Rows are points. Before rounding, the points of a table are all equally far from one centre. They may lie mostly on one side of it. Write the centre, to within rounding.

Points:
array([[-6.3,  0.1, -1.2],
       [-4.4, -2.5,  5.7],
       [ 2.8,  3.7,  6.1],
       [-6.5, -1.8,  1.7],
       [-2.4, -4.7,  2.3],
       [ 3.1,  5.7,  2.6],
       [ 1.2, -2.2,  6.5],
       [ 4.6,  0.5,  3.7],
       [ 4.3, -1.3,  2.2]])
Centre: [-1.3,  1.3,  2.1]

Points, 12 rows:
array([[ 0.0, -4.7, -0.5, -3.9, -9.8, -1.7,  0.3,  2.7],
       [-3.9,  0.3,  1.4, -2.8, -8.8, -1.7,  2.7, -3.3],
       [-1.0,  3.1, -4.2, -3.9, -8.3, -6.3,  0.0,  1.8],
       [-4.7, -4.8, -2.8,  0.3, -6.5, -5.7,  0.3,  3.9],
       [-3.4,  4.2,  0.8, -2.2, -8.3, -3.4,  4.6,  3.2],
       [ 1.7,  3.0, -5.6,  0.1, -3.6, -2.4,  2.8,  0.5],
       [ 2.9, -0.8, -0.1, -4.8, -5.4,  1.0,  3.1,  4.4],
       [-5.0,  2.5, -3.2, -2.6, -0.7, -4.6, -3.7,  0.9],
       [ 1.8,  0.4, -0.6, -5.5, -4.8,  1.2,  4.4,  4.0],
       [ 0.3, -0.9, -5.3, -6.0, -1.1, -0.3, -1.6,  3.1],
       [-2.7, -0.3,  0.9, -6.1, -8.8,  2.6,  0.8,  0.3],
       [-3.8, -0.6,  0.1, -5.0, -4.6,  0.5,  7.0,  0.9]])
Centre: [-2.5, -0.2, -1.4, -2.1, -4.6, -1.7,  0.5,  1.9]

Points (18 x 11):
array([[-5.4, -3.5,  4.9, -5.2, -3.6,  0.7, -1.2,  2.0,  2.8, -6.8,  1.7],
       [-5.1, -6.9,  3.8, -0.4, -0.5, -5.3, -4.4,  1.3,  1.9,  2.0,  3.7],
       [-8.6, -3.0, -4.4, -2.5,  1.3, -1.0,  0.5,  1.5,  5.3,  3.9,  3.0],
       [ 2.6, -4.8,  0.7, -3.3, -2.6,  1.2, -6.3,  1.3,  2.8,  0.7,  3.2],
       [-3.2,  0.3,  0.5, -4.0,  6.3,  1.2, -5.6, -1.1,  0.6,  0.0,  1.3],
       [-2.7, -6.4,  2.1,  2.3, -2.8, -1.3, -6.2,  2.1,  6.7, -1.1,  0.5],
       [-6.4, -5.0,  0.2, -2.0,  4.3,  5.8,  0.2, -2.1,  6.6,  4.3,  2.8],
       [-7.1, -6.4,  0.2, -1.9, -0.7, -5.1, -4.5,  1.1,  3.7,  1.0,  2.5],
       [-4.8, -3.8,  3.8, -1.3,  7.6, -2.8, -1.9,  0.8,  3.4,  4.0,  4.5],
       [-5.6, -4.0,  5.8,  2.1,  2.9,  2.9, -3.8,  1.5,  6.1, -7.0,  0.7],
       [-3.3, -2.2,  5.3, -5.2,  3.1,  2.6,  1.3, -1.3,  4.8, -7.5,  4.8],
       [-8.1, -6.4, -0.1, -6.6, -1.1,  1.6, -1.1,  3.5,  5.0,  2.4,  2.7],
       [-5.2, -0.8, -0.9, -7.6,  0.1,  0.7,  3.7,  1.2,  4.4, -2.4,  0.1],
       [-3.4, -2.7, -0.3, -1.8, -3.8, -0.9, -6.4,  5.1,  1.4,  2.3,  1.7],
       [-2.9,  0.3, -2.3, -4.9,  0.3, -1.4, -5.0,  5.9,  4.0, -3.6,  2.3],
       [-6.6, -1.9, -6.2,  0.1,  1.8,  0.5, -0.3, -3.4,  0.9,  0.7,  2.5],
       [-1.7,  0.2,  1.1, -1.2,  7.3, -2.2, -0.5, -2.7,  4.5,  1.3,  1.3],
       [-6.5, -1.0,  1.7, -4.9,  4.0, -1.3, -0.8,  0.7,  9.5, -4.0,  4.1]])
Centre: [-3.4, -3.0,  1.1, -0.2,  1.1,  1.6, -0.3,  1.7,  3.0, -1.2,  4.1]
